Each wall is flat, endless, passes through zero and stands at right angles to its row. A trip goes straight from one point to another. Which walls does it cross, in order?

Walls:
(1): 3.2  -1.0
(2): 2.5  0.1
Trips:
-5.7  -3.9 to 1.9  -3.2 => 1, 2
2.3  4.8 to 5.4  -3.2 => none
-3.4  -8.2 to 4.6  -3.4 => 1, 2
-3.5  9.4 to 3.8  -1.5 => 2, 1

Walls:
(1): 5.0  5.2  0.0  1.1  -6.8  2.5  5.5  5.0  -1.5
(2): -4.9  3.9  0.2  4.0  0.8  0.8  6.5  0.4  0.4
(3): 6.2  1.7  -1.4  4.8  -3.2  2.2  -7.3  2.3  -7.3
Trips:
-5.8  -2.1  -3.0  -3.3  -0.6  -9.8  -2.5  0.4  2.1 to -0.1  8.2  10.8  -0.7  -5.9  1.9  2.2  1.1  -1.6 => 2, 1, 3
11.4  -4.9  -7.4  0.6  2.9  1.1  3.9  6.0  -2.9 to 8.8  1.0  -2.7  6.1  3.2  2.3  -1.5  -2.8  1.3 => none
-0.6  -1.6  0.1  -6.8  3.6  5.8  -2.8  5.5  4.9 to 0.0  3.8  3.7  -3.9  4.2  -2.8  1.1  2.9  4.1 => 2

Walls:
(1): -5.7  2.5  -3.2  8.6  -5.7  -1.2  -4.7  -2.2  5.3  -0.2  -1.2  -4.8  8.8  3.1  -0.6  3.2  -0.1  2.0
(2): 1.5  5.3  -3.7  1.2  -5.4  -4.5  -0.5  -3.3  -2.7  3.1  -2.7  -5.4  5.2  -8.0  0.2  7.4  8.9  -0.1
(3): -6.3  2.2  1.4  -1.5  -2.3  2.0  0.7  7.9  3.8  -3.4  -2.9  -1.7  -0.7  -1.3  -3.8  -1.3  8.3  -5.1
Trips:
-6.4  -4.8  -6.5  4.8  10.1  -6.7  5.6  0.1  -7.9  -1.1  -4.4  2.8  -2.1  1.5  5.2  -3.6  3.6  3.7 to -0.5  6.2  1.7  -1.3  -0.7  1.9  -6.3  -0.2  -6.6  -0.7  -3.2  2.1  -1.5  3.2  9.3  6.8  -0.3  3.1 => 2, 1
0.0  -0.1  2.5  -0.3  1.0  -0.3  5.5  -1.6  3.8  9.4  -0.2  8.0  -3.5  -2.6  2.9  -5.6  3.5  -2.3 to 3.5  6.7  -7.4  1.7  -0.6  0.7  2.8  -1.3  1.7  5.1  -1.7  0.1  1.5  2.3  -1.1  -2.0  -3.2  -5.2 => 3, 2, 1
-2.1  -5.4  -2.5  2.6  5.5  4.1  -2.1  -7.7  6.1  3.6  -2.9  6.6  -5.3  -4.9  -5.8  7.5  1.5  -1.8 to 6.6  8.7  -1.5  -8.1  3.3  -2.1  4.6  5.0  2.6  8.0  -4.4  0.2  1.1  -3.2  -0.7  -4.0  -4.0  0.9 => none
-6.7  -1.5  -0.8  -2.0  -2.7  0.7  0.2  0.3  -1.5  0.0  0.3  3.4  3.9  1.6  -1.7  -4.4  3.3  0.6 to 3.3  -6.9  5.3  2.3  -0.6  5.2  2.8  3.6  -3.0  4.9  -4.7  12.0  1.2  -3.0  0.0  5.5  7.5  1.5 => 1, 2
-2.1  -0.2  3.8  7.1  2.5  -3.1  1.9  -0.2  -6.0  2.3  3.8  5.4  -0.5  -3.1  4.9  -3.1  1.0  -2.5 to -5.0  0.5  -1.9  0.2  -6.2  -7.3  1.3  4.2  0.1  2.4  0.0  4.6  1.3  -1.4  -7.1  -9.5  0.9  -3.2 => 3, 1
9.9  5.2  -0.3  4.6  -5.6  3.1  -4.1  3.5  -0.8  3.4  6.7  -1.4  -1.3  -3.7  9.3  6.3  3.6  2.9 to 6.3  -1.3  1.5  5.8  -0.5  8.3  1.9  -3.1  6.7  1.6  -1.7  -5.3  6.5  3.1  -7.6  -9.5  5.2  7.5 => 3, 2
-3.9  2.6  3.9  -0.7  0.3  5.3  2.4  -4.1  2.3  0.1  0.1  1.0  -3.1  3.6  1.7  -2.0  2.5  -0.4 to 2.2  2.5  -3.2  5.3  -0.6  -8.5  -2.3  -1.6  5.6  -4.1  1.9  -3.6  -2.4  2.6  -1.2  -1.4  1.1  -4.3 => 1, 2
5.1  1.9  -0.3  2.0  3.6  -6.9  4.1  4.6  -0.2  0.5  0.1  4.3  5.1  -1.6  1.8  -2.4  -3.7  4.0 to 4.4  5.9  -4.5  0.1  -5.9  3.6  7.4  1.8  -0.6  2.3  9.1  5.1  4.8  -3.1  -6.4  -2.0  -1.9  0.1 => 2
-5.3  1.8  -1.2  3.6  0.7  1.9  -1.1  -0.3  6.7  4.8  -6.2  -5.7  -4.5  -12.4  1.8  -0.1  -3.6  -6.8 to -2.9  -1.3  3.6  3.8  -3.5  -2.8  1.0  -2.1  5.1  0.7  0.9  -1.1  1.4  2.4  -8.6  0.5  4.7  7.8 => none
1.2  -3.9  -4.7  -5.0  -0.2  6.7  -2.0  0.6  -1.9  1.5  2.1  3.1  -3.8  -1.9  -7.8  -0.9  4.1  5.5 to -4.0  1.4  -0.6  -4.8  9.7  -3.8  3.8  2.8  -1.8  2.4  3.7  -4.5  6.4  4.3  -2.6  5.2  -5.5  0.9 => 3, 1

Walls:
(1): 0.5  -0.7  5.2  3.1  3.4  -5.1  -3.6  -6.4  -2.8  -3.4  2.5  -0.2  -5.3  2.6  1.2  2.0  -2.8  -9.4  -0.4  2.0  3.8  -0.8  4.2  1.7  -3.7  -3.3  -6.7  5.1  7.8  2.6  3.1  1.5  4.3  -3.0  -4.6  6.5  -0.2  -3.6  -3.1  -1.1  3.7  -2.6  5.9  -1.6  14.7  3.2  5.2  0.0
(2): 0.8  1.6  -4.4  -2.7  -4.6  2.0  6.8  -3.8  4.4  -6.4  0.7  1.4  -0.1  -0.7  -0.1  -2.8  -0.2  1.8  3.9  2.6  -7.2  1.8  -4.6  -3.1  -4.4  3.0  -5.2  7.3  1.9  3.5  -1.8  8.3  4.4  -4.1  -1.5  0.2  -2.7  -0.6  5.6  -0.8  -2.1  -7.4  4.9  -5.1  -3.4  4.1  -3.8  -3.6
(3): -0.4  -0.3  1.5  5.6  -1.9  6.7  -1.2  -3.9  -1.4  -4.2  5.5  5.7  3.2  0.2  1.2  1.7  -2.4  -1.9  -1.7  2.2  -2.1  0.9  -0.1  1.3  -1.8  -5.1  -2.7  0.1  2.8  0.3  -2.8  -1.5  5.4  -0.4  -1.2  -0.3  -2.3  2.9  6.9  1.3  -0.9  7.7  0.3  -0.3  6.8  -2.2  -3.0  -2.4
Trips:
-5.6  -3.9  0.0  -3.0  0.2  2.0  2.4  2.9  0.3  -2.2  -3.8  2.5  -1.7  0.2  2.9  1.1  8.1  3.5  -4.0  -5.5  1.9  -0.5  -1.7  0.3  -7.4  -3.3  2.0  -1.6  1.4  -6.5  6.0  4.9  -8.6  -3.6  2.7  -0.9  -2.4  7.9  -5.0  -2.3  -9.2  1.9  -5.1  -6.4  10.2  2.0  6.7  -1.9 to -2.0  1.5  -2.8  -3.0  -3.8  -1.1  -1.8  -11.0  -9.6  0.6  -4.2  -7.9  -4.7  0.8  3.6  -2.8  6.4  0.5  -7.9  -3.9  -2.4  4.9  0.1  -0.1  2.4  -3.4  -0.6  -5.9  -3.5  -2.9  -0.1  -1.2  -4.5  -2.1  4.2  -1.5  5.6  1.1  6.1  2.3  -1.9  -0.1  -1.8  -1.9  -5.4  -1.4  3.0  -3.8 => 1
3.9  -3.3  -10.5  -0.4  0.2  -1.1  -3.5  2.5  4.3  8.1  -2.1  1.0  -1.5  -7.4  0.0  0.7  -5.1  11.5  -4.8  0.7  5.9  -0.8  6.6  1.4  -3.7  -5.0  1.3  3.2  3.2  0.2  -1.2  -1.5  -1.5  5.0  1.4  -5.0  -3.3  6.0  7.3  -3.7  -1.4  3.1  -1.5  -2.2  -3.2  2.7  6.4  -3.4 to -7.5  5.3  4.0  -2.4  4.5  5.5  -2.5  -6.4  -0.1  -0.8  -2.1  -4.0  5.7  -5.4  0.6  -1.6  3.7  -3.4  -0.4  3.5  -1.8  3.0  -11.2  -5.4  -3.7  -4.4  -2.5  -1.3  0.4  -1.0  0.7  -4.9  -4.1  6.6  1.7  -6.6  -1.9  -5.1  -0.5  -2.4  -2.1  -3.0  -6.7  -9.1  -0.9  4.4  -4.1  -3.3 => 3, 2
-9.6  -0.6  -5.2  3.4  4.6  3.7  0.9  0.6  -4.8  1.9  -1.6  2.1  -8.8  0.3  5.1  0.7  0.2  2.5  0.3  -6.1  3.5  -0.8  0.7  -11.0  -3.6  -3.6  -4.5  0.4  -2.7  0.9  -11.2  -1.1  -7.4  -6.9  -2.7  0.2  -3.2  -0.2  2.8  -2.6  2.8  1.7  -13.3  -2.8  -2.0  -1.3  -2.2  0.2 to 3.8  6.3  -4.3  1.9  4.8  -2.1  1.2  5.4  2.3  -0.6  3.3  1.8  -3.2  2.2  2.3  6.0  -2.8  7.1  3.6  1.9  0.5  4.2  0.0  -2.7  0.6  0.2  4.8  -7.1  -0.5  9.8  -2.6  -3.6  1.5  10.4  6.9  4.8  -4.2  -7.5  -4.3  -2.3  7.4  5.8  4.0  -2.3  -0.8  -1.7  1.6  3.8 => 3
0.4  1.9  -3.4  -11.5  -0.7  -0.9  4.3  5.1  0.6  -7.9  5.4  0.9  5.7  -5.1  -1.7  -7.1  -3.3  1.2  4.1  -4.2  -6.1  4.1  -7.6  1.4  -5.6  7.6  5.4  -1.2  3.0  -0.1  1.2  -2.1  4.0  -1.1  1.2  -6.9  1.2  3.1  -0.3  4.3  1.2  2.0  -1.0  0.9  8.8  0.7  3.6  -3.0 to -8.1  -5.5  -1.1  2.6  -0.2  1.1  5.5  -4.0  -0.3  0.7  -3.3  3.7  -0.7  2.7  2.2  -0.2  4.0  1.4  -7.1  1.4  1.9  8.4  1.7  4.3  -0.2  -6.5  -3.2  -3.0  -8.1  -1.7  -9.0  -0.4  -3.0  -0.1  -2.8  2.4  -4.0  7.1  -2.5  12.3  -3.9  3.3  1.9  -1.5  0.1  -4.0  -8.0  2.6 => 2
5.2  -0.4  -3.1  1.6  2.7  0.9  1.4  0.3  1.3  -2.3  2.8  12.3  -3.3  -5.1  3.5  -3.9  1.7  0.6  -5.5  -5.1  -5.0  6.9  3.1  -4.9  4.8  -7.0  -0.8  -1.3  -2.8  -5.2  1.5  2.3  11.1  0.0  4.4  3.2  1.3  0.5  6.5  2.5  -4.5  4.2  -3.4  1.5  4.0  2.2  -3.2  -5.7 to 4.9  2.4  -3.0  -11.7  5.7  2.1  5.4  -1.0  -1.0  -0.6  1.4  -3.2  4.2  -1.6  -2.1  -2.2  -2.0  -6.1  3.1  -0.5  -2.1  5.4  7.0  -3.4  -1.2  5.1  7.3  -3.5  -1.6  5.9  0.3  3.4  2.4  3.1  -2.7  4.6  0.9  3.8  -1.9  -6.0  -2.3  -3.9  -8.5  -1.7  -6.2  1.8  3.0  11.2 => 3
-2.2  -2.7  -4.1  4.0  4.7  -1.0  -6.0  -0.6  -1.8  -0.7  4.3  -6.1  1.3  5.7  -6.2  0.3  0.6  10.6  -5.1  0.6  2.0  -2.1  4.0  1.6  3.4  1.8  8.7  -1.1  -0.7  9.1  0.8  -7.1  4.6  2.1  11.0  3.7  -2.5  5.4  -2.2  1.4  1.2  1.5  -1.6  -2.7  1.9  7.3  7.1  -0.7 to -6.1  -1.0  -4.2  -0.3  -0.7  2.0  2.6  -7.4  -4.0  -3.9  2.1  2.3  9.2  2.7  -9.8  -4.6  1.7  -2.6  4.3  8.6  -0.3  4.4  7.5  2.4  2.8  5.3  3.7  1.9  -2.8  6.4  -2.2  -2.1  -2.1  -2.4  -4.9  -1.8  -2.7  0.4  2.3  -3.0  -4.4  1.5  -2.0  2.6  2.9  1.6  -0.3  11.1 => 3, 2
-0.4  4.5  8.9  0.4  0.3  -4.5  2.6  -1.3  9.0  4.8  0.5  4.8  -2.8  2.9  3.3  -1.1  2.7  4.1  5.5  -2.3  4.7  -8.2  -0.3  8.5  -4.8  2.8  -0.5  4.5  6.2  4.6  3.8  5.1  -0.1  0.3  0.7  -9.1  -6.8  -1.6  0.3  4.9  -5.4  2.0  1.1  -1.8  -2.8  4.2  5.4  -2.2 to -2.8  -5.2  -7.7  1.5  3.3  -0.9  -1.5  -2.0  0.2  -2.1  -0.4  1.6  -2.6  3.5  -7.2  -1.1  5.4  -0.1  0.7  -0.2  -3.5  2.7  -1.3  -0.4  -4.9  5.2  1.2  -3.5  -4.1  2.6  3.1  2.6  2.7  0.4  -2.7  -9.9  2.5  6.0  4.0  8.9  3.7  1.4  0.0  3.7  1.0  2.2  -1.7  4.6 => 1, 3
-1.0  -3.3  7.0  6.7  8.9  2.0  5.7  0.5  -5.4  -4.4  0.3  6.6  -5.7  1.2  0.1  -0.1  -6.3  -1.6  -0.6  -1.8  -3.3  -3.9  3.1  -2.0  1.0  -1.4  1.0  -7.2  -4.6  -3.8  -4.8  -3.2  6.9  -5.8  -6.2  -3.3  -8.8  -1.1  1.1  -4.4  0.6  0.7  2.1  -9.0  -2.0  0.2  -2.4  -4.4 to 4.3  1.0  -7.8  -7.3  8.4  -6.6  -2.4  5.5  -3.7  -5.3  -3.0  -3.1  -4.8  0.2  -1.2  -1.3  -0.3  4.3  4.7  0.2  -0.2  2.5  1.4  -3.5  -1.1  -0.8  3.2  1.2  2.1  6.5  -6.6  -8.2  -0.3  0.5  -0.9  1.7  -2.0  8.9  0.5  0.6  4.5  -2.3  1.9  -6.4  -2.7  -0.8  2.1  4.1 => 3, 1
